Rows are points. Each copy is the shape, with its points in the same order, turned, moved and blurred by noise. Say if it was mirrored as well.
(in the rows, 128 means zero)

Shape (7 x 2)
[[117 127]
 [103 125]
 [194 138]
 [ 96 112]
 [131 108]
 [177  89]
 [ 94 135]]
Copy 1 (7 x 2)
[[129 131]
 [114 127]
 [203 133]
 [109 115]
 [140 105]
 [184  79]
 [106 140]]
Copy 1 is: only turned
Copy 2 (7 x 2)
[[131 123]
 [113 136]
 [215 116]
 [108 121]
 [134 109]
 [181  70]
 [112 146]]
Copy 2 is: only turned
Copy 3 (7 x 2)
[[100 129]
 [ 89 135]
 [179 139]
 [ 77 119]
 [115 110]
 [159  93]
 [ 79 145]]
Copy 3 is: only turned

Shape (7 x 4)
[[ 90 173 127 145]
 [179 106 100  97]
 [ 91 135 123 172]
 [180 104  90 137]
 [153 111 158 142]
 [106 120 110 100]
 [141 100 120  57]]
Copy 1 (7 x 4)
[[ 88 194 124 135]
 [159 108  93  93]
 [ 78 155 129 159]
 [161 107  81 133]
 [147 132 155 133]
 [ 97 140 113 104]
 [127 111 121  54]]
Copy 1 is: only turned
Copy 2 (7 x 4)
[[121 138 179 112]
 [145 108  61 130]
 [126  98 179 134]
 [170  83  85 133]
 [147 125 115 173]
 [100 115 114 115]
 [ 91 123  57 132]]
Copy 2 is: mirrored
Copy 3 (7 x 4)
[[108  85  79 100]
 [130 185 130 153]
 [111  67 108 145]
 [140 164 125 175]
 [141 118 160 131]
 [ 84 138 110 135]
 [ 83 188 143 131]]
Copy 3 is: mirrored

Shape (13 x 8)
[[ 79 102 169 102  62  97 128 146]
 [144 175 156 148 153 120  67 130]
 [149 111 142 143 113 150 147 133]
 [175 156 124 121 128 119  69 116]
 [ 54 102 162 119 129 140 146  72]
 [152 108  60 134 146 149 121 128]
 [173 128 117 196 111 157 110 136]
 [149  95  78 117 144 141  21 127]
 [138 175 115 115 117 168 127 126]
 [158 131 173 120  88 164  96 132]
 [110 150 143 105 143 104 143 121]
 [100 101 140 110  79 115  71  76]
 [159 120 134 129 120 133 143 129]]
Copy 1 (13 x 8)
[[ 67 101 174  85  92 112 133 139]
 [145 176 150 145 153 111  59 122]
 [131 137 124 126 121 154 146 117]
 [169 154 119 114 123 105  64 114]
 [ 52 126 152  96 166 134 141  60]
 [138 131  45 119 148 137 115 120]
 [147 151  96 182 105 152 110 119]
 [142  97  72 111 141 133  18 113]
 [126 197 106  92 124 144 111 117]
 [145 145 160 109  93 163  98 111]
 [113 156 142  90 161  95 135 124]
 [ 88 101 141  94  99 105  77  67]
 [148 138 119 116 126 132 143 120]]
Copy 1 is: only turned
Copy 2 (13 x 8)
[[ 68  90 171 121  60  98 126 145]
 [129 166 122 132 151 101  54 137]
 [143  98 125 144 117 132 134 139]
 [163 168 124 101 117 111  76 121]
 [ 46  75 137 127 130 134 123  78]
 [167 154 153 111 137 178 145 113]
 [182 138 131 184 124 147 107 136]
 [176 161 189  82 120 173  58 103]
 [121 154  82 118 114 155 116 137]
 [145  98 103 127  88 126  76 146]
 [ 86 136 127 102 137 103 137 129]
 [100 115 164 107  72 121  81  72]
 [148 117 123 125 120 122 138 134]]
Copy 2 is: mirrored
Copy 3 (13 x 8)
[[ 74 119 173 129  66  70 109 118]
 [155 186 154 148 162 122  83 122]
 [142 123 137 145  99 136 149 113]
 [177 176 119 122 133 112  83 102]
 [ 55 106 178 128 135 128 135  54]
 [145 121  59 130 138 139 134 102]
 [171 144 110 193 108 157 120 116]
 [165 110  73 119 153 124  35 102]
 [126 180 119 112 113 161 130 115]
 [157 143 168 123  81 146  99 119]
 [102 161 147 113 141  94 146 107]
 [104 124 148 125  95 101  60  50]
 [151 135 131 134 109 119 149 109]]
Copy 3 is: only turned

Shape (17 x 11)
[[160  90 189 148  93  76 134  95 165 168 108]
 [148 104 144 166 136 119  94 144 130 152  98]
 [153  71  79  93  92 142 174 145 130  77  84]
 [134 173 108 117 139 158 139 184 127 118 155]
 [134 159 145 181 140 101  93 130 176 159 119]
 [ 92 119 150 187 148 123 123 112 134 182 127]
 [110 121 136 135 189  92  92 155 161 146 138]
 [151 147 147 132 164 126  75 136 124 162 127]
 [111  83 123  53  73 146 163 113 105  96  78]
 [148  91  60  70 113 142 165  87 127 120  99]
 [151 154 125 166 167 109 133 157  94 153 139]
 [143 150  92 124 139 132  88 166 116 150 178]
 [165 107 126  71 121 160 188 104 140  97  82]
 [160  93 139 133 131 176 126 137 157 139 134]
 [130 152  73 110 113 151 119 155 137 101 145]
 [127 130 152 175 168 107 114 111 101 111 188]
 [122 132 123 137 162 106 126 170 130 177 176]]
Copy 1 (17 x 11)
[[110 122 165 129 126  39 139 144 170 165  89]
 [141 107 140 137 124 123  99 138 169 150  82]
 [122  81  70  58  62 119 141 121 104 118 131]
 [165 155 100 142 114 180 119 163 119 130 157]
 [144 158 118 185 124 113 104 146 202 148 108]
 [118 121 151 202 139 134 135 114 160 172  92]
 [143 130 110 154 191 130  99 122 171 124 130]
 [151 158 133 137 146 136  62 133 151 159 105]
 [ 57  95 115  61  67 129 123 122  92 128 141]
 [ 98 121  73  73  90 112 130  77  85 162 129]
 [174 136 121 168 151 143 110 145 114 132  81]
 [169 145 101 161 140 146  71 151 112 162 159]
 [113 137 110  44  83 126 155  99 112 123 113]
 [165 111 146 102 103 136 128 113 153 168 140]
 [142 143  76 134  91 151  90 133 119 140 169]
 [167 137 168 193 143 117  92  97 123  97 125]
 [160 123 121 173 184 134 121 154 123 157 135]]
Copy 1 is: only turned
Copy 2 (17 x 11)
[[175 111 166 124 179  91 150 117 222 124 153]
 [161 102 127 128 168 120 162 170 175 114 100]
 [207  96 126  83  81 192 141 109 128 101 147]
 [124 167 120 130 127 160 136 179  92 121 148]
 [147 163 132 167 184 120 154 173 197 114 105]
 [105 106 136 178 168 129 142 146 189 148 109]
 [127 119 104 147 183 150 102 197 176  97 128]
 [124 136 102 116 185 106 145 180 146 111 104]
 [157  94 156  45  74 152 100  92 146 117 136]
 [182 116  83  80 107 171 117  71 138 126 138]
 [148 123 120 165 180 119 136 178 108 136 114]
 [122 148  71 141 133 114 143 196 119 112 145]
 [172 121 147  55 140 183 126  75 124 115 146]
 [135 114 124 106 158 159 190 142 153 109 152]
 [144 164  97 124  93 164 136 156 118 101 134]
 [101 109 129 193 171 100 132 141 122  74 129]
 [122 123  98 165 168 126 124 194 141 140 164]]
Copy 2 is: mirrored

Shape (17 x 12)
[[151 166 126  79 115  69 109 165 121  82 143  91]
 [106 124  81 138 128 143 178  90 138 108 161  77]
 [116 115 108 103 164 157 181  72 149  84 158 113]
 [100 123 149 124 106 142  76  97 109 140 117 165]
 [ 96 158 128 126 102  94 112 170 151 119 129 128]
 [ 99  75 164 128 115 115 115  96  83 188 113 131]
 [143 111 104  63  78  95 125 199 176 127 110 139]
 [160 154 140 110  55  81 135 183 122  82 166 144]
 [ 76  74 211 139 141 157 119 103  99 147  87 146]
 [128 120 161 115 120 156 128 109 148 179 144 120]
 [112 117 142 166 166 159 140 117 110 132 166  92]
 [125 145 110 111 111  65 148 162 131 101 136 162]
 [157 189 145 121  84  69 154 159 150 108 109 123]
 [130 111 132 107 103 121 110 117 137 157  90 132]
 [140 102 130 174 149 162 124 105  96 113 116 118]
 [ 92 140 133 136 130 191 165 106  74 124 131  89]
 [ 98  73 171 123  71 120  95 110 155 146  99 117]]
Copy 1 (17 x 12)
[[146 123  92 116 122  89  92 139  79  51 167 125]
 [ 77 122  85 138 155 134 134  86 119 143 116  85]
 [106 112  79 132 169 149 152 112 156 140 164  60]
 [134 134 185 100 152 128 137 147 149 122 148 157]
 [119 145 124 149 123  78 129 144 130  68 133 142]
 [131 103 207  93 139  96 154 143 108 174 121 130]
 [150  94 102 162  95  89  80 208 145  82 132 138]
 [144 151  99 164  77 119  96 139  78  88 165 160]
 [109 131 230  95 130 124 189 175 132 141 144  90]
 [153 137 155  96 140 100 121 134 146 151 110  96]
 [121 157 148 121 168 133 164 110  94 132 101  75]
 [154 112 110 175 112  92 144 135 117  81 169 140]
 [139 126 110 132  61  83 117 107 118  54 163 133]
 [139  92 164 110 113  90 110 140 150 125 122 121]
 [127 111 173 122 153 168 146  96 114 108 112  85]
 [ 79 136 124  87 132 162 182 111 108 133 102 101]
 [101 112 209 119 117  86  96 167 127 139 147 117]]
Copy 1 is: only turned
Copy 2 (17 x 12)
[[154 104  75  91 120 104  78 160 125  48 141 125]
 [ 57 148 126 141 145 168 127 188 164  95 130 135]
 [ 78 161 134 158 188 168 130 155 176  72 143 116]
 [156 141 126 165 127 133 120  79 134 150 105 139]
 [148 111 115 122 126  80 105 165 110 115 115 164]
 [112 110 151 158  89 156 102  75 114 163 141 117]
 [163 116 133 105  98  52 148 137 129  76 174 171]
 [204 135  84 118 115 116  95 180  93  79 171 165]
 [148  91 181 185 154 154  92  74 138 171 114 113]
 [108 171 158 117 137 116 114 114 135 145 148 113]
 [ 93 123 132 106 170 184 116 158 132 142 118 105]
 [148 110  88 151 133  98 134 160  81  65 140 146]
 [169 132 103 147 109  71  85 191  96  93 151 109]
 [139 124 134 146  90 100 131 114 139 129 142 118]
 [130 113 120 150 144 174 138 145 152 155 121  86]
 [119 139 174 140 132 202 117 165 140 110  73 103]
 [135 102 155 157  96 108  87  99 167 156 159 147]]
Copy 2 is: only turned
Copy 3 (17 x 12)
[[125 125 118 134 142  74 192 162 166  92 102  96]
 [ 73 173  84 104 105 152 146 114 196 155 133 105]
 [ 79 206  91 121 132 183 133 151 162 140 124  97]
 [ 84 149 159 114  96 106  97 131 117  67 135 157]
 [ 88 141 142 130 108  58 136 146 163 129  99 137]
 [ 87 108 127 117 127 130  56  93 145  67 150 154]
 [105  90 120  66 149  63 132 180 133 145  67 135]
 [ 91 102 165 121 157  88 218 154 137 124  84 154]
 [ 88 144 181 149 114 154  26 113 139  79 132 136]
 [119 165 140  80 143 120  88 117 160 119 142 152]
 [108 161 139 142  98 155 112 111 182 131 182 119]
 [ 78 120 108 146 143  80 168 153 118 134  87 136]
 [127 145 140 142 145  67 181  97 147 125  54 126]
 [113 132 122  81 114  98  92 115 136  91  93 141]
 [120 136 135 137  73 181 118 104 140 111 137 124]
 [ 77 171 159 111 102 146 109  96 163 121 158  68]
 [ 90 119 148  92 116 118  72 134 184  73  91 172]]
Copy 3 is: only turned
